Each row of a before or after table is a point. One or more steps were done to the points. Then noise was added and the rows were shuffled. The steps act on how far a point lies along the listed directions, d1 being the first. What was done? A step turns or swaps two directions, mirrors them in a line or flattens them onto one, adds a multiple of one to another, or multiplies one. Angles are multiples of 10 degrees, from the lower direction toward the higher: turns from -170 to 170, lines from 10 to 170 but not 90. Use the fewest steps. Two steps may share a direction if one is a turn and the other turns, adds or multiplies; they go together, in the order done. Otherwise the lowest direction goes first.

Directions:
(1): [ 0.48  0.53 -0.08]
(2): [0.01 0.10 0.71]
Before (12 x 3):
[[-0.01  0.01 -0.71]
 [-0.11 -0.06 -0.86]
 [-0.20 -0.27  0.81]
 [ 0.02 -0.22 -0.34]
 [-0.41 -0.46 -0.28]
 [ 0.26  0.65  1.02]
 [-0.31  0.00 -0.29]
 [ 0.19  0.06  0.32]
 [-0.19 -0.13 -0.16]
 [-0.06 -0.01  0.67]
 [-0.18 -0.12  0.87]
 [-0.08  0.35  0.48]]
After (12 x 3):
[[-0.22 -0.10 -0.11]
 [ 0.59  1.00  0.41]
 [-0.69 -0.61  0.08]
 [-0.17 -0.34 -0.50]
 [ 0.03  0.59  0.09]
 [-0.46 -0.01 -0.31]
 [-0.57 -0.37  0.12]
 [ 0.59  0.53 -0.42]
 [ 0.61  0.43 -0.44]
 [ 0.43  0.44 -0.12]
 [ 0.29  0.11  0.07]
 [-0.10 -0.33  0.02]]
Steps: swap d1 and d2

Directions:
(1): [-0.04  0.38 -0.83 -0.38  0.23 -0.07]
(2): [-0.44 -0.41  0.12 -0.14  0.80 -0.02]
(3): [-0.70 -0.26 -0.19  0.02 -0.50 -0.43]
(4): [ 0.15 -0.16  0.29 -0.92 -0.21 -0.08]
(5): [-0.49  0.21  0.06 -0.13 -0.17  0.84]
Before (8 x 6):
[[-0.58  0.02 -0.28  0.28 -0.20  0.20]
 [ 0.17 -0.08  0.50  0.12 -0.18  0.41]
 [-0.10 -0.36  0.03 -0.29  0.37 -0.25]
 [-0.01 -0.25  0.60 -0.15  0.63  0.70]
 [-0.30 -0.46  0.26 -0.15 -0.56 -0.31]
 [ 0.50  0.27 -0.55 -0.05  0.44  0.26]
 [ 0.07  0.11 -0.66  0.52 -0.06 -0.85]
 [ 0.42  0.67 -0.34  0.73  0.20  0.37]]
After (8 x 6):
[[-0.96 -0.26 -0.15  0.74  0.10 -0.18]
 [ 0.12  0.22  0.40  0.55  0.58  0.93]
 [-0.24 -0.03 -0.52 -0.24 -0.08 -0.42]
 [ 0.75  0.20 -0.12 -0.43  0.47  0.26]
 [ 0.33  0.13  0.19 -0.15 -0.48  0.34]
 [ 0.51 -0.10  0.00  0.44  0.35 -0.20]
 [-0.25  0.01 -0.58 -0.13 -1.05 -0.62]
 [-0.63 -0.54  0.26  0.38 -0.41  0.09]]
Steps: turn d1 and d2 by 170 degrees; turn d3 and d5 by -160 degrees; multiply d3 by 1.3

Directions:
(1): [-0.30  0.04  0.41 -0.70  0.09 -0.68  0.02 -0.40]
(2): [-0.29  0.72  0.24  0.11 -0.19 -0.28 -0.11  0.76]
(3): [-0.08  0.48  0.12 -0.22 -0.73  0.54 -0.12 -0.49]
(4): [-0.21  0.00 -1.01 -0.25 -0.32 -0.34 -0.20  0.04]
(5): [ 0.38 -0.17  0.01 -0.39 -0.44 -0.02  0.85  0.37]
Before (14 x 8):
[[-0.35  0.00  0.08 -0.37 -0.29  0.06  0.01 -0.19]
 [-0.11 -0.18  0.41  0.16  0.16 -0.24  0.10  0.03]
 [ 0.24 -0.02  0.04  0.12 -0.04  0.29 -0.10  0.01]
 [ 0.22 -0.09 -0.42 -0.29 -0.33 -0.19  0.45  0.51]
 [ 0.29 -0.38 -0.31 -0.08  0.16 -0.44  0.33 -0.19]
 [ 0.47 -0.26  1.63  0.17  0.78  0.14  0.46  0.02]
 [-0.10 -0.09 -0.37 -0.10 -0.18 -0.49  0.10  0.20]
 [ 0.32  0.12  0.06 -0.99 -1.64  0.85  0.53 -0.85]
 [ 0.13  0.16 -0.62  0.60  0.22  0.12  0.19  0.38]
 [-0.06  0.19  0.05 -0.34 -0.47  0.29  0.29 -0.31]
 [ 0.05 -0.30 -0.50 -0.50  0.15 -0.26  0.14 -0.09]
 [ 0.93 -0.27  1.15 -0.43 -0.01  0.19  1.36  0.30]
 [ 0.00  0.13 -0.18 -0.37 -0.63 -0.04  0.44 -0.01]
 [ 0.12 -0.32  0.08 -0.26  0.31  0.11  0.25 -0.62]]
After (14 x 8):
[[ 0.16  0.23  0.01 -0.33 -0.55  0.25  0.31  0.18]
 [-0.30 -0.26 -0.43  0.11 -0.04  0.07 -0.01  0.30]
 [-0.05 -0.17  0.38  0.36  0.09  0.02  0.10  0.13]
 [ 0.06 -0.13  0.11 -0.26  0.05 -0.22 -0.11 -0.12]
 [ 0.10 -0.92 -1.66 -0.65 -0.20 -0.78  0.30  0.32]
 [ 0.77 -0.58  0.53 -0.18  0.61 -0.34  1.00  0.60]
 [ 0.29 -0.01 -0.26 -0.02 -0.24  0.72  0.14 -0.18]
 [-0.08 -0.18 -0.63 -0.12  0.06 -0.21  0.20  0.17]
 [ 0.44 -0.60  1.03  0.39  1.24 -0.38  0.45  0.49]
 [ 0.00  0.02 -0.52 -0.11 -0.33 -0.07  0.32  0.22]
 [-0.20  0.63  0.39 -0.29 -0.18 -0.03  0.14 -0.56]
 [ 0.40 -0.08  0.04  0.23 -0.17  0.37  0.25 -0.36]
 [ 0.06  0.24 -0.05  0.14 -0.57  0.29  0.06  0.01]
 [ 0.28 -0.48 -0.24  0.13  0.42  0.32  0.28 -0.34]]
Steps: turn d3 and d4 by 60 degrees; turn d1 and d3 by -160 degrees; multiply d5 by 0.7

Directions:
(1): [ 0.32  0.24  0.25 -0.80 -0.36  0.41 -0.56  0.44 -0.40  0.21  0.18]
(2): [-0.59 -0.07  0.52  0.29 -0.03 -0.02 -0.54  0.52  0.17 -0.07 -0.77]
(3): [ 0.26 -0.01  0.16  0.67  0.14 -0.32 -0.78 -0.37 -0.50  0.36  0.33]
(4): [ 0.38 -0.65 -0.30  0.01  0.34  0.72 -0.18 -0.29 -0.32 -0.28 -0.56]
(5): [ 0.59  0.88  0.34  0.43  0.08  0.48  0.07 -0.09  0.35 -0.25 -0.17]
Before (10 x 11):
[[-0.53  0.55  0.30  0.23 -0.13 -0.87  0.32  0.15  0.72  0.39  0.42]
 [ 0.18 -0.13 -0.29 -0.40  0.18  0.22  0.90 -0.11 -0.15 -0.01  0.66]
 [-0.78 -0.21 -0.21  0.52  0.14 -1.30  0.05 -0.19  0.28  0.45  0.45]
 [ 0.26  0.59  0.38 -0.28 -0.35 -0.69 -0.08  0.39 -0.19  0.21  0.73]
 [ 0.31 -0.37 -0.32 -0.17  0.03 -0.04  0.41 -0.33 -0.16 -0.11  0.18]
 [-0.01  0.04  0.04 -1.34 -0.13  0.71  0.27  0.77 -0.22 -0.02  0.04]
 [ 0.18  0.17  0.21  0.28  0.21 -0.03 -0.07 -0.51 -0.21  0.29  0.31]
 [ 0.31 -0.11 -0.03  0.87  0.63  0.33 -0.39 -0.53 -0.42 -0.26 -0.30]
 [ 0.66  0.37  0.06  0.20  0.00  0.03 -0.21 -0.50  0.07  0.26  0.51]
 [-0.02  0.00  0.21 -0.24 -0.28 -0.20  0.04  0.17 -0.27  0.12  0.52]]
After (10 x 11):
[[-0.66 -0.36 -0.44 -0.06  0.51  0.06  1.45  0.05  0.59 -0.45 -0.28]
 [ 0.05  0.46  0.20  0.49  0.03 -1.07  0.38 -0.03  0.03 -0.06  0.54]
 [ 0.65  0.39  0.05  0.49  0.06  0.02 -0.14 -0.61  0.06  0.32  0.55]
 [-0.32  0.13  0.17 -0.59 -0.38 -0.74 -0.88  0.34 -0.44  0.79  0.79]
 [-0.22 -0.14  0.13  0.11 -0.09 -0.49  0.27 -0.07 -0.06  0.06  0.43]
 [ 0.11 -0.12 -0.28 -0.49  0.17  0.33  0.96 -0.02 -0.06 -0.03  0.62]
 [ 0.33  0.21  0.28  0.28  0.19  0.01 -0.25 -0.53 -0.39  0.37  0.42]
 [-0.31  0.81  0.43 -0.40 -0.31 -0.56 -0.07  0.54  0.44  0.58  0.58]
 [ 0.44 -0.29 -0.27 -0.33 -0.12  0.08  0.22 -0.18 -0.23  0.02  0.21]
 [ 0.57  0.07  0.09  0.51  0.43  0.61 -0.92 -0.27 -0.83  0.01 -0.06]]
Steps: multiply d1 by -1; multiply d3 by 1.3

Directions:
(1): [ 1.02 -0.04 -0.14  0.50  0.34  0.44  0.55 -0.09 -0.18 -0.28  0.15  0.02]
(2): [-0.33 -0.40 -0.33  0.18  0.37  0.11  0.29  1.07  0.43 -0.11 -0.02 -0.31]
(3): [-0.23  0.49  0.69  0.50 -0.01  0.09  0.23  0.39 -0.63  0.12 -0.64 -0.15]
Before (11 x 12):
[[-0.73  0.22 -0.04 -0.29 -0.28 -0.29  0.08  0.00  0.02 -0.02 -0.22  0.04]
 [-0.67  0.14  0.49  0.01 -0.17 -0.30 -0.07  0.69 -0.16  0.21 -0.42 -0.08]
 [ 0.95 -0.05  0.05  0.53 -0.09  0.04  0.37  0.00 -0.14 -0.15  0.12  0.05]
 [-0.06 -0.38 -0.53 -0.21  0.13  0.20 -0.05 -0.03  0.47 -0.25  0.39 -0.06]
 [-0.87  0.49  0.54  0.24 -0.24 -0.14  0.29  0.46 -0.15  0.11 -0.69  0.06]
 [-0.10 -0.12  0.04 -0.47 -0.34 -0.51 -0.44 -0.63  0.07  0.16  0.30  0.22]
 [ 1.01  0.39  0.02  0.09 -0.37  0.13 -0.12 -1.22 -0.57 -0.21  0.25  0.37]
 [-0.03 -0.09 -0.05 -0.73 -0.49 -0.17 -0.57 -1.20 -0.04  0.11  0.21  0.39]
 [ 0.81  0.47  0.32 -0.02  0.06  0.13 -0.17 -0.95 -0.46 -0.07  0.28  0.48]
 [ 0.19  0.59  0.93  0.19 -0.24  0.07  0.20 -0.59 -0.74 -0.15 -0.53  0.18]
 [-0.33  0.27  0.61  0.05 -0.25 -0.19 -0.11  0.25 -0.13  0.23 -0.47 -0.06]]
After (11 x 12):
[[ 0.37 -0.29 -0.50 -0.24  0.09  0.16 -0.14 -0.61  0.33 -0.29  0.54  0.12]
 [-0.57 -0.58 -0.62  0.05  0.19  0.03  0.08  1.29  0.60 -0.20  0.03 -0.39]
 [ 0.44 -0.39 -0.10  0.50  0.01 -0.01  0.47  0.66  0.20 -0.20  0.05 -0.17]
 [-0.14  0.60  0.87  0.07 -0.36 -0.23 -0.14 -0.23 -0.72  0.22 -0.54  0.18]
 [-0.64  0.79  0.87  0.44 -0.38 -0.04  0.31 -0.11 -0.59  0.12 -0.83  0.24]
 [-0.97 -0.69 -0.55 -0.77 -0.20 -0.29 -0.53  0.33  0.72  0.06  0.16  0.00]
 [-0.45 -0.45 -0.29 -0.52 -0.21 -0.59 -0.44 -0.02  0.40  0.15  0.34  0.06]
 [-0.50  0.36  0.00 -0.31 -0.33 -0.28  0.10 -0.36 -0.03 -0.02 -0.26  0.17]
 [-0.25  0.44  0.71  0.11 -0.28 -0.18 -0.08  0.33 -0.31  0.24 -0.62 -0.05]
 [-0.63 -0.18 -0.21 -0.03  0.53  0.00  0.02  1.20  0.53 -0.15  0.20 -0.07]
 [-0.91  0.14  0.62  0.28  0.20  0.01  0.34  1.01 -0.19 -0.19 -0.78 -0.34]]
Steps: mirror d1 and d2 in the line at 20 degrees; multiply d3 by 1.3

Directions:
(1): [ 0.04  0.73  0.42  0.37 -0.34 -0.13 -0.60 -0.04 -0.56 -0.33 -0.27 -0.54
  0.03  0.53]
(2): [-0.02 -0.03  0.42 -0.35 -0.04  0.52 -0.04  0.55 -0.23 -0.58  0.68 -0.17
  0.71 -0.40]
Before (11 x 14):
[[-0.09  0.57  0.38  0.27 -0.20 -0.24 -0.55 -0.35 -0.41 -0.05 -0.51 -0.36
  -0.15  0.56]
 [-0.01  0.02  0.29 -0.20 -0.09  0.29 -0.23  0.29 -0.41 -0.37  0.28 -0.21
   0.38  0.05]
 [ 0.12 -0.06  0.11 -0.24  0.06  0.25  0.13  0.14  0.11 -0.08  0.19  0.15
   0.25 -0.27]
 [ 0.08 -0.21 -0.23  0.12  0.00 -0.06  0.10 -0.38  0.19  0.41 -0.26  0.20
  -0.22  0.03]
 [ 0.01 -0.03 -0.28  0.25 -0.01 -0.39 -0.17 -0.47  0.01  0.62 -0.45  0.13
  -0.61  0.31]
 [-0.08 -0.01  0.21 -0.38  0.02  0.20 -0.10  0.27 -0.26 -0.19  0.38 -0.07
   0.40 -0.14]
 [ 0.08  0.12 -0.10  0.00 -0.05 -0.10  0.00 -0.16  0.09  0.18 -0.15  0.04
  -0.09  0.10]
 [-0.01  0.19 -0.11  0.20 -0.10 -0.24 -0.19 -0.27 -0.03  0.06 -0.35 -0.10
  -0.33  0.12]
 [-0.07  0.71  0.24  0.45 -0.32 -0.23 -0.72 -0.22 -0.73 -0.40 -0.46 -0.57
  -0.24  0.53]
 [ 0.03  0.28  0.23  0.35 -0.31 -0.03 -0.43 -0.14 -0.28 -0.24 -0.35 -0.34
   0.15  0.42]
 [ 0.02 -0.17 -0.28  0.01  0.10 -0.25  0.17 -0.16  0.12  0.26 -0.38  0.19
  -0.43  0.16]]
After (11 x 14):
[[ 0.00  0.02 -0.17  0.17 -0.03 -0.29 -0.21 -0.36 -0.09  0.45 -0.31  0.04
  -0.45  0.23]
 [-0.06  0.03  0.16 -0.34  0.01  0.13 -0.13  0.18 -0.22 -0.10  0.28 -0.05
   0.27 -0.06]
 [ 0.09 -0.32 -0.07 -0.34  0.17  0.23  0.33  0.13  0.29  0.10  0.25  0.37
   0.17 -0.41]
 [-0.03 -0.37 -0.33 -0.13  0.17 -0.13  0.33 -0.09  0.24  0.27 -0.24  0.30
  -0.37 -0.04]
 [ 0.08 -0.48 -0.29 -0.01  0.14  0.03  0.29 -0.32  0.33  0.42 -0.12  0.36
  -0.13 -0.21]
 [ 0.01  1.89  0.99  1.03 -0.88 -0.40 -1.71 -0.26 -1.66 -0.96 -0.85 -1.45
  -0.16  1.39]
 [ 0.10  0.18 -0.06 -0.04 -0.01 -0.07 -0.05 -0.16  0.07  0.12 -0.12  0.01
  -0.09  0.07]
 [ 0.06  0.97  0.64  0.68 -0.66 -0.14 -1.01 -0.15 -0.79 -0.59 -0.62 -0.86
   0.21  0.92]
 [-0.05  1.48  0.96  0.67 -0.61 -0.36 -1.27 -0.35 -1.11 -0.52 -0.78 -1.03
  -0.04  1.16]
 [ 0.00  0.45  0.08  0.29 -0.23 -0.23 -0.38 -0.22 -0.27 -0.11 -0.39 -0.27
  -0.27  0.25]
 [ 0.00  0.32  0.34 -0.05 -0.24  0.16 -0.43  0.20 -0.58 -0.45  0.08 -0.39
   0.28  0.29]]
Steps: multiply d1 by 2.5; multiply d2 by 0.7
